Each row of a before or after table is a point. One or more steps were done to the points. Then noise was added and the rows were shuffled. The steps act on how far a point lies along the listed directions, d1 being the first. Write out the steps. A step turns or swaps two directions, mirrors them in a line or flattens them onto one, adds a multiple of one to another, or multiplies one. Angles are multiples of 10 degrees, from the lower direction toward the higher: turns from -170 to 170, lines from 10 to 170 but not 90. Use the fewest steps. Two steps may share a direction if one is a turn and the other turns, adds or multiplies; they go together, in the order done. Otherwise the lowest direction goes first.
(in the rows, 128 means zero)

Directions:
(1): [162 115]
(2): [115  94]
Before, 8 rows:
[[170  98]
 [125 176]
 [105 112]
 [162 155]
 [129  97]
 [133  95]
 [140 133]
 [112 155]]
After, 8 rows:
[[164 155]
 [107 176]
 [107 107]
 [176 113]
 [148 107]
 [ 96 142]
 [100 136]
 [134 139]]
Steps: mirror d1 and d2 in the line at 120 degrees

Directions:
(1): [121 173 149 142]
(2): [ 90 106 154 140]
(3): [102 136  88 148]
(4): [104 140 124  83]
Before:
[[170  62 135 116]
 [148 120 147 118]
 [117 139  91 127]
 [ 96  90 133 150]
 [ 95 105 162 130]
 [127 152 137 140]
 [ 91 134 171 148]
 [ 96 127 109 164]]
After (8 x 4):
[[ 98 129 124 141]
 [108 126  89 144]
 [137 145  78 104]
 [174 142  96 149]
 [135 115 130 153]
 [143 124 142 114]
 [132 126 136  54]
 [160 157  95 114]]
Steps: turn d1 and d4 by -90 degrees; mirror d2 and d3 in the line at 80 degrees

Directions:
(1): [170 170 121 133 138 120 163 149]
(2): [161 122 122 125  76 149 102 148]
(3): [110 153 115  90 131 180 137 121]
Before:
[[127 130 121  95  88 194 106 136]
 [147 170 119 108 103 178 114 140]
 [125 156 111 106 145 153 157 115]
 [163 150 110 111  89 178 131 145]
 [178 126 116 142  96 128 109 158]
 [148 153 110 107 108 156 114 144]
 [ 87 125 119 112 109 169 111 111]
 [164 124 125 138 110 104 113 143]
 [161 145 115 117 108 166 120 145]
 [142 148 107 115  92 154 128 144]
 [147 137 135 108 114 145 118 138]
 [122  59 155 172  97  54  79 134]]
After:
[[135  88 137 149 111 120  90 127]
 [206 201 116 125 115 117 175 180]
 [135 109 147 127 121 115 104 131]
 [120  97 127 147 100 107 104 131]
 [ 89  98 127 123 134 132 118  97]
 [122  99 129 143 112 107  85 129]
 [169 111 119 138  91 131  97 153]
 [163 135 117 119  99 131 113 144]
 [128  74 136 157  93 113  92 124]
 [112  94 146 155 110 105  75 119]
 [127  81 154 172 125  78 107 128]
 [108 119 136 167 148  80 138 117]]
Steps: turn d1 and d3 by 130 degrees; turn d2 and d3 by -50 degrees

Directions:
(1): [137 156 117  93 134 119  89 172 147]
(2): [108 136 188 143 134 141 139 167 125]
(3): [118 108 118 144 186 154 115 125 161]
(4): [ 98 138 151  82 154 119 120  92 110]
(5): [168 125 137  96 146 126 179 133 147]
Before (14 x 9):
[[125 120 119 179 118 135 154 107 117]
 [ 76 118 172 136 108 102 135 104  80]
 [111 122 128 173 123 143 114 161 137]
 [141 127 111 143 122 152 130 159 133]
 [ 93 140 184  83 115 107 117 141 100]
 [117 111 182 205 127 155 155 108 119]
 [109 132 142 159  86 133 137 129 113]
 [123 132 147 120 126 116 121 110 128]
 [140 149 148 110  43  96 155 170  89]
 [144 138 137 151  78 130 112 170 140]
 [118 137 107 145 107 123  94 133 124]
 [ 76 135 180 125 128 123 120 115 116]
 [160 112  90 138 111 143 114 140 155]
 [135 123 159 144 122 133 127 182 146]]
After:
[[ 99 119 126 180 126 154 110 139 142]
 [103 130 104 136 147 132  66 149 166]
 [162 111  81 205 127 152 101 128 163]
 [ 97 109  97 169 123 136 111  94 116]
 [129 111 148 132  94 134 154  94 104]
 [100 123 115 166 145 125  64 187 155]
 [123 114 120 136 127 150 150 103 109]
 [ 87 102 194 153 183 165 155 165 142]
 [129 135 140 126 131 120 107 136 144]
 [ 82 133 140 157 109 127  97 113 101]
 [138 129 107 183 105 135 137 143 131]
 [ 95 101 158 163 140 154 128  89 128]
 [123  90 123 134 163 136 138  88 144]
 [ 97 122 140 103 181 135  80 160 156]]
Steps: mirror d1 and d4 in the line at 50 degrees; turn d2 and d3 by 110 degrees; multiply d5 by 1.6

Directions:
(1): [117 135 122 115 122 113 109 198  89 113 144 117]
(2): [118 115 134 142 144 135 194 136 118  84 150 149]
(3): [120 136 117  81 165 122 137 127 120 171 150 170]
(4): [196 165 120 148 147 143 122 122  99 122 140 136]
Before:
[[ 83 109 147 127 112 105 110  94 185 181 106 123]
 [114 118 131 125  82 108  50 129 145 156 103  85]
 [128 116 139 128 118 140 120  98 146 140 108 148]
 [ 72  93 140  84 121 108 134 130 150 147 113 147]
 [162 124 140 178 137 149 152  59 162  96 127 135]
 [145 138 122 125 152 148 133 129 105 139 143 154]
 [157 131 147 168 140 157 129  72 148 112 115 118]
 [131 133 136 126  99 124  75 127 143 135 131  92]
 [109 121 130 145  98 134  71 147 121 113 119  91]
 [147 109 144 170 102 155 129  87 162  97 102  95]]
After, 10 rows:
[[178 145 129 159 118 133  68  67 161 138 108 111]
 [127 136 137 128 108 122 101 169 112  99 151  98]
 [123 126 131 118 114 135  86 126 131 150 106 135]
 [166 131 137 164  94 151  77 111 143 115 101  78]
 [ 74 118 139 110 105  91  81 156 156 175 120 110]
 [105 113 133 129  94 104  91 199  99 105 138  92]
 [115 122 134 153 112 139 111 167 105  83 138 107]
 [137 138 121 128 149 146 131 118 120 146 142 155]
 [167 147 136 152 125 149  68  93 133 133 101  99]
 [ 64  88 144  77 117 100 134 132 150 147 115 142]]
Steps: turn d1 and d2 by 70 degrees; add -0.3 times d3 to d4
